Rows are points. To make a cloud, some directions were put in groups of two or more. Within a group, all points are equally far from the middle, so they leave a hole (a ring in 2 directions, a hollow ball in 3). The other directions are filled evenly. Then the cloud was stretched, turned, moved and blurred a little. Count the holes, and give their numbers of directions, smallest first.

Cloud (14 x 2)
[[ 0.50 -0.46]
 [ 0.00 -0.48]
 [ 0.22  0.46]
 [ 0.03  0.38]
 [ 0.14 -0.54]
 [-0.19 -0.25]
 [-0.22  0.01]
 [ 0.12  0.43]
 [-0.17  0.15]
 [ 0.71 -0.11]
 [ 0.36  0.45]
 [-0.18 -0.28]
 [-0.21  0.02]
 [ 0.40  0.44]]
Holes: 1 (2)

Cloud (21 x 3)
[[ 0.46 -0.48 -0.03]
 [ 0.19 -0.22 -0.36]
 [ 0.15  0.25  0.06]
 [-0.57  0.45  0.06]
 [-0.28 -0.32 -0.25]
 [-0.39 -0.24  0.31]
 [-0.24 -0.02  0.53]
 [ 0.30 -0.69 -0.01]
 [ 0.44 -0.38 -0.05]
 [ 0.26 -0.59 -0.09]
 [-0.08  0.01  0.57]
 [ 0.44 -0.50 -0.05]
 [-0.60  0.01 -0.22]
 [-0.35  0.31  0.26]
 [-0.31 -0.26  0.49]
 [-0.32 -0.33 -0.07]
 [-0.25  0.34  0.23]
 [-0.37 -0.08  0.41]
 [-0.45 -0.09 -0.39]
 [-0.45 -0.20 -0.09]
 [-0.30 -0.35  0.46]]
Holes: 1 (2)

Cloud (29 x 4)
[[ 0.73  0.49 -0.03 -0.09]
 [-0.06  0.09 -0.24  0.22]
 [ 0.03  0.31 -0.14  0.68]
 [ 0.59  0.21 -0.40  0.11]
 [-0.20 -0.18 -0.07  0.29]
 [ 0.18 -0.53 -0.42  0.21]
 [ 0.51  0.42  0.14 -0.06]
 [-0.15  0.14  0.32  0.18]
 [ 0.14  0.46 -0.43  0.21]
 [ 0.15  0.40 -0.10  0.45]
 [-0.37 -0.04 -0.42  0.29]
 [ 0.34  0.24 -0.39 -0.37]
 [-0.15  0.06  0.58  0.20]
 [ 0.08 -0.41 -0.97 -0.08]
 [ 0.32 -0.08 -0.18  0.74]
 [ 0.58  0.51 -0.12 -0.06]
 [ 0.00 -0.04 -0.20  0.38]
 [-0.43  0.07  0.23  0.05]
 [ 0.02 -0.44  0.14  0.09]
 [-0.42 -0.43 -0.39  0.33]
 [-0.22 -0.50  0.26  0.50]
 [ 0.00 -0.65 -0.47 -0.31]
 [ 0.23 -0.63 -0.04  0.11]
 [-0.12 -0.42  0.38  0.51]
 [-0.03 -0.11 -0.28  0.38]
 [-0.46 -0.23 -0.12  0.34]
 [ 0.28 -0.18  0.10 -0.30]
 [-0.01 -0.43  0.00  0.61]
 [-0.27  0.08 -0.29  0.21]]
Holes: 0

Cloud (47 x 6)
[[ 0.00  0.16  0.58 -0.20  0.26  0.39]
 [ 0.81  0.39  0.10 -0.13  0.04  0.20]
 [ 0.09  0.25 -0.15  0.37  0.20 -0.13]
 [-0.15 -0.23 -0.19 -0.18  0.07  0.34]
 [-0.08  0.39  0.08  0.37  0.28 -0.07]
 [ 0.61  0.08 -0.48  0.19 -0.24  0.07]
 [-0.58 -0.20 -0.19  0.00  0.19 -0.21]
 [ 0.60  0.10 -0.06  0.03  0.22 -0.35]
 [-0.37 -0.19  0.25 -0.41  0.49  0.28]
 [ 0.12  0.21 -0.04 -0.40  0.65  0.74]
 [-0.20  0.15 -0.71  0.00  0.52  0.11]
 [-0.14  0.19 -0.64  0.15 -0.05  0.70]
 [-0.02  0.03 -0.41  0.14 -0.49 -0.14]
 [-0.20  0.01 -0.37  0.36 -0.34  0.27]
 [-0.20  0.52  0.43  0.32 -0.40  0.25]
 [ 0.01 -0.10 -0.33  0.41  0.45  0.22]
 [-0.47 -0.09 -0.13  0.40 -0.34 -0.11]
 [ 0.07  0.56 -0.46  0.53 -0.03  0.18]
 [ 0.23  0.43  0.24 -0.39 -0.10  0.33]
 [-0.02  0.04  0.14 -0.47 -0.47  0.33]
 [ 0.52  0.20  0.33 -0.40  0.20  0.52]
 [-0.12 -0.07  0.18  0.49 -0.53 -0.02]
 [-0.12  0.02 -0.30 -0.51  0.21 -0.20]
 [-0.26 -0.29 -0.31  0.13  0.54  0.17]
 [-0.21  0.27  0.41 -0.36  0.31  0.14]
 [ 0.40  0.35  0.13  0.21 -0.42  0.01]
 [ 0.66 -0.56 -0.34 -0.15  0.26  0.26]
 [-0.09 -0.21  0.02  0.32 -0.16 -0.24]
 [ 0.47 -0.11  0.54 -0.53 -0.20  0.60]
 [-0.28  0.49 -0.11  0.72 -0.54  0.28]
 [-0.08  0.11 -0.37 -0.35  0.29  0.31]
 [-0.16 -0.09 -0.53  0.04  0.60  0.40]
 [-0.53  0.28 -0.24 -0.18  0.03  0.35]
 [ 0.63  0.26  0.20 -0.34  0.50  0.72]
 [ 0.21  0.15 -0.71 -0.20 -0.15  0.04]
 [-0.12  0.16  0.41 -0.47  0.10  0.15]
 [-0.22  0.69  0.05 -0.26  0.34  0.24]
 [ 0.03  0.13 -0.38  0.20 -0.11 -0.48]
 [-0.32  0.58  0.17 -0.20  0.19  0.36]
 [-0.35  0.43 -0.36 -0.08 -0.31  0.71]
 [-0.41 -0.23 -0.17  0.11 -0.13  0.03]
 [ 0.09  0.89  0.03  0.06 -0.20  0.39]
 [-0.27  0.19  0.60 -0.20  0.60  0.01]
 [ 0.03  0.29  0.61 -0.03 -0.29  0.21]
 [-0.10  0.48  0.45  0.15 -0.44 -0.06]
 [-0.19  0.20 -0.24 -0.37  0.56  0.39]
 [ 0.08 -0.62  0.19 -0.42 -0.19  0.15]]
Holes: 1 (2)
